Each row of a before or after table is a point. The points were changed in one or more steps. Then noise was added and the rows were shuffled. The steps act on how far a point lies along the listed directions, d1 being the first. Name the steps. A step turns or swaps two directions, mirrors them in a line or flattens them onto one, adds a multiple of one to another, or multiplies one. Angles are multiples of 10 degrees, from the lower direction toward the higher: turns from -170 to 170, lines from 10 to 170 but not 90. Use the fewest steps. Two steps may share a direction if one is a turn and the other turns, adds or multiplies; they go together, in the order done. Otherwise the lowest direction goes first.
(in the rows, 128 means zero)

Directions:
(1): [ 74 110]
(2): [146  74]
Before (12 x 2):
[[127 100]
 [180 178]
 [158 163]
 [197  98]
 [117 155]
 [ 57 110]
 [145 139]
 [161 139]
 [ 70 173]
 [213 130]
 [ 94 144]
 [ 63 144]]
After (12 x 2):
[[124 129]
 [150 138]
 [114 122]
 [153 137]
 [107 122]
 [127 129]
 [159 138]
 [135 132]
 [119 127]
 [143 133]
 [142 132]
 [100 118]]
Steps: multiply d1 by 0.4; multiply d2 by 0

Directions:
(1): [164 160  79 169]
(2): [167  98  93  75]
(3): [105  66 101 165]
(4): [183 102 174 153]
Before:
[[152 193 169  99]
 [122 140 119  60]
 [177 143 169  76]
 [ 71 135  82 188]
 [100  85 142 132]
 [125 117 135 122]
 [223 153  52 181]
 [113 101 107 169]
 [ 95 191 108 136]]
After, 9 rows:
[[151 137 198 138]
 [143 193  98  81]
 [141 196 159  91]
 [116  63 184 171]
 [188 163 114 135]
 [128 133 116 135]
 [110 121 102 165]
 [136  46 150  24]
 [107  82 130 144]]
Steps: turn d1 and d4 by 160 degrees; turn d1 and d2 by -30 degrees

Directions:
(1): [ 65 163 177  88 168  98 133 162]
(2): [ 89  93 155 148  70 173 129 187]
(3): [151 129 222 144 115 138 139  75]
(4): [150 153 127  61  49  94 131 129]
Before, 8 rows:
[[139 162 156 125 101  89 121  71]
 [ 91 149 114 102 164 121 127 150]
 [135 101  86 173 158 151 118 130]
 [124 110   7  99 112 129 108 168]
 [153 106  56 126 104 138 119 129]
 [126  79 120 180  56 167 138 177]
 [132 100 108 147 147 138 123 113]
 [141  97 123 164 128 149 135 104]]
After:
[[106 112 144 155 167 143 138 123]
 [120 149  99  81 120 109 131 142]
 [127 116  10 125 172 128 104 137]
 [136 124 137 160  81 128 114  97]
 [133 101  67 153 163 151 116 123]
 [ 93 127 124 140 190 127 119 148]
 [102 114 131 131 163 128 123 130]
 [131 108 145 182 147 139 139 122]]
Steps: turn d1 and d4 by 70 degrees; flatten d2 and d3 onto the line at 70 degrees

Directions:
(1): [208 115 171 114 141  70 172 136 113]
(2): [168 109  87 189 192 145 132  97 171]
Before (12 x 9):
[[137 113 188  75  83  86 138 161  90]
 [125 129 158 129 130 104 122 125 115]
 [192  99 105 178 185 125 154  82 142]
 [ 73 131 134 101 114 151 124 105 125]
 [ 80 130 120 107 108 173 109 141 132]
 [117 147 162 118  74 106 120 140  95]
 [ 45 149 106  77  56 160 105 155  87]
 [179 107 101 165 193 128 138 101 165]
 [182 130 198  67  93  58 176 152  78]
 [120 125 152  97 100 116 119 161 111]
 [219  94  93 175 217 163 163 103 182]
 [ 69 149 131 100  82 123 107 132 108]]
After (12 x 9):
[[125 127 153 131 132 107 115 123 112]
 [ 21 153 100  80  53 175  96 145  93]
 [123 118 174  78  79 100 131 164  93]
 [ 74 135 117 110 108 177  99 140 129]
 [212  93 114 174 188 111 162  83 135]
 [164 132 190  70  88  69 166 150  80]
 [245  87 111 174 221 138 181 106 178]
 [ 69 138 127 101 113 157 119 107 129]
 [111 129 148 102 101 122 108 163 111]
 [105 148 156 118  66 118 116 146 105]
 [195 102 117 157 194 116 147 104 162]
 [ 49 153 124 102  80 136 100 128 109]]
Steps: add 0.3 times d2 to d1
